Each row of a before or after table is a point. The points were changed in one or more steps. Then noise was added and the rows were shuffled. The steps act on columns, c1 being the first. Name the steps. A step turns or swaps two columns, mirrors them in a line or flattens them onto one, adds a multiple of one to another, or multiplies or shifts one. Angles are multiples of 10 degrees, from the lower column toward the higher: turns from -170 to 170, lines from 10 to 170 but not 90. Use the fewest steps. Two steps may share a column if one is a turn and the other turns, adds or multiplies; they go together, in the order done. Otherwise the lowest column goes first.

Before (11 x 2):
[[-37  32]
 [  9  -3]
 [-17   4]
 [-29  52]
 [-21 -43]
 [ 34  13]
 [ 19  23]
 [-37  45]
 [ 23 -12]
 [-20  30]
 [ 11 -12]]
After (11 x 2):
[[-39 -33]
 [ 37  35]
 [ 22  -2]
 [-75  43]
 [ 18   7]
 [-74  55]
 [ 69  24]
 [ 45  -2]
 [-34  15]
 [-56  61]
 [-39  40]]
Steps: multiply c1 by 2; shift c2 by 10

Before (14 x 4):
[[-12 -26  -2 -16]
 [-20   6 -50 -40]
 [ 55 -40  51  12]
 [ -9  33 -34  21]
 [-48  45  60 -16]
 [ 32 -86  15  -3]
 [-17  19  10  52]
 [-30 -10   6  10]
 [ -1  -3 -41 -20]
 [  8 -26  -6 -11]
 [ 35 -31   0 -25]
 [-15   4  -3  18]
 [ -2  -7 -40  13]
 [ 43 -31  21  48]]
After (14 x 4):
[[ 14  -6   9 -13]
 [-45  11  -2  13]
 [-21  11 -40 -15]
 [ 23  -7   4 -11]
 [-42  24 -12  10]
 [ 73 -13  15 -21]
 [-39  55 -40  -7]
 [ 37 -67  14  10]
 [ 26  17 -19 -40]
 [-28 -10 -16  51]
 [-94  41 -26  44]
 [ 37 -20  32  39]
 [-24  64  57  27]
 [ 40  27 -15 -64]]
Steps: add -1.5 times c4 to c1; turn c3 and c4 by 40 degrees; shift c2 by 20

Before (8 x 8):
[[  9  -3  -6 -13 -25  17  42  11]
 [ 44  19  15 -18  59  65   6  -1]
 [-28  66 -40  30  47  13  38 -34]
 [-67  51 -52  34  27  37 -18 -25]
 [ -8  18 -77 -19  -5  -1  41  32]
 [ 25  -2  44 -45  62  -2 -28 -34]
 [-14 -41 -40  13   2  20  64  72]
 [ 46 -73  10 -34  37  33  -2 -32]]
After (8 x 8):
[[-65   3 -45  29  26  34 -11 -21]
 [ 27   1  45 -44  65  -3 -25 -31]
 [ -5  -3 -84 -19  -2   4  40  30]
 [ 46   0  24 -14  59  68   5   2]
 [  7  -3   1 -18 -25  13  45  10]
 [-17   0 -41  13   5  19  70  69]
 [-28  -3 -37  27  55   4  39 -38]
 [ 40   3   3 -30  37  29  -9 -32]]
Steps: multiply c2 by 0

Before (11 x 11):
[[ -3  31 -11  -7 -15  20 -29  14  58 -27 -14]
 [  9  21 -24  37  -9  -7  -2 -11 -13  19 -12]
 [-20  -1  23  58  19  31   9  12   9  -9  -6]
 [ -9  51  -6  -8   9  12 -13  -6  22 -26  73]
 [ 71  22  14  -5   3  19 -25  -9 -21 -22 -12]
 [-43  26 -16  22  10 -31   5 -83 -11 -37   0]
 [-10  38  -1   1 -20  27   7  16 -14 -42  -3]
 [ 45   5 -23  21  -1 -44  -6  16  15   5  -9]
 [ 34  -4  -6  18 -23  34   6  13 -11 -17  30]
 [-44   3 -20  49  38  27 -45  15  -3 -39 -19]
 [-41   5  21   8 -18   5  -9 -16  -8 -17  -7]]
After (11 x 11):
[[ 32  -4  16  -6  22  67 -20  -9 -25 -15 -16]
 [ 24   4   2   3 -19 -15 -38  15 -14 -32  -3]
 [ 23   7 -18  52  58 -50   0  11 -10 -26 -23]
 [ 17 -20 -20  -7  12  -2 -39   8  49 -17 -16]
 [-32  -3 -27  22   4  54 -12  12  11  10 -12]
 [ 40 -14   1  20 -22  22   1  13 -12 -12  38]
 [ -6 -16  28   7  -2 -40 -15 -14  -6  -8 -10]
 [ 25  24  16  61   9 -24   9   9  11   0  -7]
 [ 16  17 -13 -10  17 -14 -48  -4  20 -19  99]
 [-36  21 -13  19  -2 -38 -22 -89 -13 -31   0]
 [  1  -4 -22  42   0  12 -17 -10 -18  33 -15]]
Steps: mirror c1 and c6 in the line at 40 degrees; turn c5 and c7 by 50 degrees; turn c2 and c7 by -70 degrees; turn c3 and c9 by 10 degrees; shift c10 by 10; multiply c11 by 1.3

Before (14 x 14):
[[ 16 -55  36 -13  24 -13   4  54   8 -14 -13 -36  53 -22]
 [ 36 -30 -27 -11  22  33  -3   0  23   5 -23  36  11   4]
 [-24   0  -6 -16  11   8  19  10   7  18 -23 -38  61  10]
 [-41 -17  17 -42  24  52 -17 -31 -34   3 -16 -22   5  29]
 [-23 -19 -20 -44   3 -11  13  28   4 -17  23 -14 -47  36]
 [ 25 -28   5 -41 -11  -1 -12  50  14  29 -51 -42  19 -25]
 [-33  25  20   6  -9 -25  24   8 -38 -13 -44 -18 -13   1]
 [-10 -27 -28 -26  23   5  13   6  -1  -9  -6 -21 -26 -14]
 [-17 -21  11  -1  11  -1 -17  -9 -28  27   1   5  14  -4]
 [ 20   4 -25 -28  31   1 -32  20 -34 -14  -2  16  29 -28]
 [-47  12  12 -23  45   1  -4  33 -15  10 -33 -12 -17  -8]
 [ -1 -14 -11  40  41  65   3   6 -12  33 -22 -16   0  40]
 [-39  31  11  35  21  -3 -25  13  31 -36 -42 -29  53 -26]
 [ 57  -6  25  -6  23 -20  12  -9 -13   6   3   5 -44  -1]]
After (14 x 14):
[[ 35 -26 -17 -26  27  12  11  -2  58   2 -19  41 -14  -4]
 [  6  -8 -29  32  52  26  -8   2 -29  31 -25 -25 -13  11]
 [-37  36  -8  35  12  -3  21   0  75 -32 -44 -39  84 -28]
 [-42 -19  32 -28  32  17 -20   2 -84  -1 -20 -15 -16  -7]
 [-12 -27  -7 -38   5   2  27   3  -5 -10 -11 -13 -57   5]
 [-23 -19   3 -48  18   0 -27  -6   9 -18  19   3 -65  26]
 [-25   3   4 -13  11   5  -1   1  14  15 -26 -29  56  25]
 [ 54  -3  29   8  17  -9  13   0 -33   4   6   1 -48  14]
 [ 21 -24  23 -33 -23  -1  17   0  35  29 -47 -34  -6 -20]
 [ 19 -61  37   8   9  -2  36  -1  24 -18  -9 -35  -5  -8]
 [-18 -18  10   0  11  -3   4  -1 -69  24   0   4  -3 -19]
 [ 24   4  -9 -33  17   1  30   0 -86  -6  -4  28  34 -41]
 [-45  14  17 -12  35  -2  28  -2 -39   1 -33 -10  -1 -10]
 [-35  32  17  15 -15  -9   6   1 -97 -14 -46 -23  13  25]]
Steps: add 1 times c2 to c13; turn c3 and c4 by 30 degrees; add -0.3 times c4 to c12; turn c7 and c14 by 70 degrees; turn c5 and c7 by 30 degrees; multiply c6 by 0.4; multiply c8 by 0; multiply c9 by 2.5

Before (12 x 20):
[[ -3 -20 -29 -13   6  38  -8   3 -28 -20 -10   0 -33 -22 -14 -16   6  -2
  -14  17]
 [-31  25   4 -13  -2  19 -10 -14 -25  22  22  -4 -19   4 -17  10  12   5
  -20   6]
 [ 15  -3  32  -2 -34 -15  14  46  10   6  32 -10   5  25 -11 -18 -34 -23
  -21  18]
 [-35 -22   5  41 -23 -25 -35  17  29  15  45  20   0  24  23  23 -17   1
  -13 -11]
 [-17  14 -11  25  10  32 -28   0 -11  28 -10  -7 -11  33  39 -13 -16  14
    8 -11]
 [-48   6  14   2  11 -10 -30  -1   7  -9 -11   2   2   1 -16  11 -22  -1
  -10  18]
 [-42 -15 -29  -5 -11 -15  11  19   2  -9 -12 -19  27 -21  40  33  16  14
   -5  20]
 [-11  12   5  39   0  30  10  27  34  24  29 -32 -30 -21   9  18  -4 -45
    3 -18]
 [-11 -12   2 -21  -6  40 -18 -14 -13 -24  -1  -7  -1  27  26  27  -3 -26
    0 -36]
 [  8 -32   4   9  -9 -10 -16  45  30  20  36  21  -6 -12  10  31  -9   2
    9  -5]
 [  0  15  26  45   2  -5  19  13  24 -30  -8 -23  -1  12  26 -17 -30 -12
   26 -43]
 [-24 -25   1 -12  -8  24   3  15 -18   4  -5 -11  31 -23  14  13  27   3
  -36   9]]
After (12 x 20):
[[ -2 -18   3   4  30 -10 -16  46  31   5   6  27  -7 -11  10  42 -25  -4
   -8 -20]
 [  5  -4   2  -9   7  38 -17 -23 -13 -21  -3  -5  17  25  25  32   6 -22
    8 -82]
 [-23  16   4  29  16  30  11  33  38  13   6 -31 -21 -21   5  12 -22 -39
    9 -79]
 [-36  -8   5  43  45 -25 -32  21  30   8  -7  18   6  26  20  29 -29   6
   16 -23]
 [-11 -19   1   0 -17  25   2  13 -18   0 -24 -11  20 -24  11  20  -9  16
   32  54]
 [ -5  29   5   8  -1  15 -12  -4 -26  25   0  -6 -20   6 -17   2 -24   9
   17 -11]
 [-18   4 -10  21   4  33 -28   7  -9  28  13  -6  -1  34  38 -18  13  10
  -10 -40]
 [  4  -6  31  -9  57 -16  13  45   5 -11  -8 -10  -6  29 -11 -17  -9 -11
   30  50]
 [  4 -26 -28  -7 -10  39  -8  -5 -26 -20   0  -2 -33 -20 -12  -7   1   3
   11  -5]
 [-24   3  27  26  17  -3  20   2  20 -28   9 -21  19   9  25 -21  22 -20
  -18 -95]
 [-22   8   9  24   7  -9 -27   0  12  -6  17   3  -6  -1 -15   7  22   6
   11  40]
 [-16  -4 -26  22  -9 -19  10  13   3 -16 -22 -19  14 -18  39  34   4  17
   -3  80]]
Steps: flatten c1 and c4 onto the line at 130 degrees; turn c2 and c16 by -20 degrees; turn c11 and c17 by -120 degrees; turn c5 and c11 by 120 degrees; turn c8 and c10 by -20 degrees; turn c13 and c20 by 30 degrees; multiply c20 by 2.5; mirror c18 and c19 in the line at 170 degrees

Before (10 x 32):
[[ 11 -12  34  42  -3  19 -27 -14 -31   1   9 -15  -3  -8 -21 -20 -19  42
   10   5  13   2  20  23 -13 -16  53   4  18 -22 -17  29]
 [  6  -3  37  11  13  17  -7  23 -25  -8  25 -10  10  22  -4  18  25   3
  -11   8 -18 -19  44  -4  41  28  30  24  -1 -18  15 -23]
 [-25  14  27  23 -21 -18  28  22  16  -3   8  34  -3 -24 -22 -16 -21 -10
   32   5  18  -9  23   7  15  35   7 -26 -15 -31 -14   3]
 [ -7 -12  -5  -9 -30 -22 -11 -13 -19 -28 -11   8   9 -17  -8  -9  24  10
   14  -1  17  16   2 -29  19  23   0  30  20  12  37  -8]
 [  0 -14  28 -14  -4  -9  16  27  -2  14  11  17   1  17  11 -25 -13   5
   27 -24 -31   4  -3   1  19 -17  29  -4 -15   3  27  -6]
 [ 23 -17 -12  37 -30  15  16 -10 -23  -6   0  34 -32 -11  20   1 -34  11
   13 -11   0  -9  46  -1 -19  19  24   1   8   6 -18  -4]
 [  0 -19  16   8   5  -4  27  -5  17 -29   8  15 -31  12  21 -34   4  43
   36  18   1   6  -1  11  -6  15  27  33 -12 -28  10  28]
 [  8  37 -14  24 -35  24 -17 -15   6   3 -11  15 -12  22  24 -25 -30   8
  -14 -11 -24 -37  12 -17  18 -11  57  23   5 -38  -8  26]
 [-10  37  -7   8  12  10  -1  14   0 -34   0 -13   6  18   6  21  17   7
   27  21  -3 -12  13   2 -20   2  21  -7   1  -3  25 -27]
 [-22   1  10  18   5 -26  26  13   4  11   7  19   2   8   0 -29  26   3
  -15 -11 -26  -2  -6  10  -8  22  10   8  17  -4  36  34]]
After (10 x 32):
[[-21  14  15   1   4  -1  26  -4  16 -29  -9  12  30 -16  24 -35  32  40
   34  17   0   6  34  11  -7  30 -30  32 -12 -28  11  81]
 [  9  16  33 -24  -6  22 -28 -16 -31   3 -31 -20  55   3 -18 -24  15  40
    6   4  10   3 -26  19 -13 -45   0   5  13 -21 -13  91]
 [-10  -9  38   5  14  19  -6  23 -25  -8 -31  -9  27 -19  -3  16   2   2
  -10  11 -21 -22  94  -4  35  20   9  23  -6 -18  14 -73]
 [  4   6  27  19  -4 -10  16  27  -2   8   7  19  29 -23   9 -25 -13  -1
   24 -20 -31   4 -42   2  19 -28  -2  -6 -16   2  27 -10]
 [-25  -4   9 -11   5 -30  21  15   5  10 -14  15   6 -11  -1 -28  59   0
  -14 -13 -23  -4  44  13  -8  48   4  10  19  -4  40  88]
 [-27  16  -7  -1 -30 -24 -16  -8 -16 -23  15   9  -3   9  -8 -11  14  10
   13  -3  16  19  53 -26  18  46   9  27  21   9  37 -30]
 [ -6 -40  -4  -2  15  12  -4  14   0 -32  -7 -12  23  -2   8  18 -17   5
   28  21  -4 -11  13   0 -19  -7   9  -7   1  -2  26 -81]
 [ 22  20 -12 -26 -30  14  16  -5 -27  -9 -24  36  23   4  22   4 -37  10
   12 -12  -3  -6  74  -1 -22   1 -28   1   8   4 -14  -1]
 [ -8  -4  29 -17 -24 -16  25  22  15  -2 -15  31   6  29 -22 -14 -19 -12
   33   6  21  -9  95  10  14  53  -5 -26 -17 -32 -14  16]
 [ -7 -42 -12 -24 -34  24 -14 -19   1   5  -7  11  56 -11  24 -28   0  10
  -10  -8 -21 -38 -20 -16  18 -33 -13  26   0 -39 -10  80]]
Steps: add -0.7 times c28 to c1; turn c2 and c14 by 160 degrees; turn c4 and c11 by -140 degrees; swap c13 and c27; multiply c32 by 3; turn c17 and c32 by -20 degrees; multiply c26 by 3; turn c23 and c26 by -50 degrees
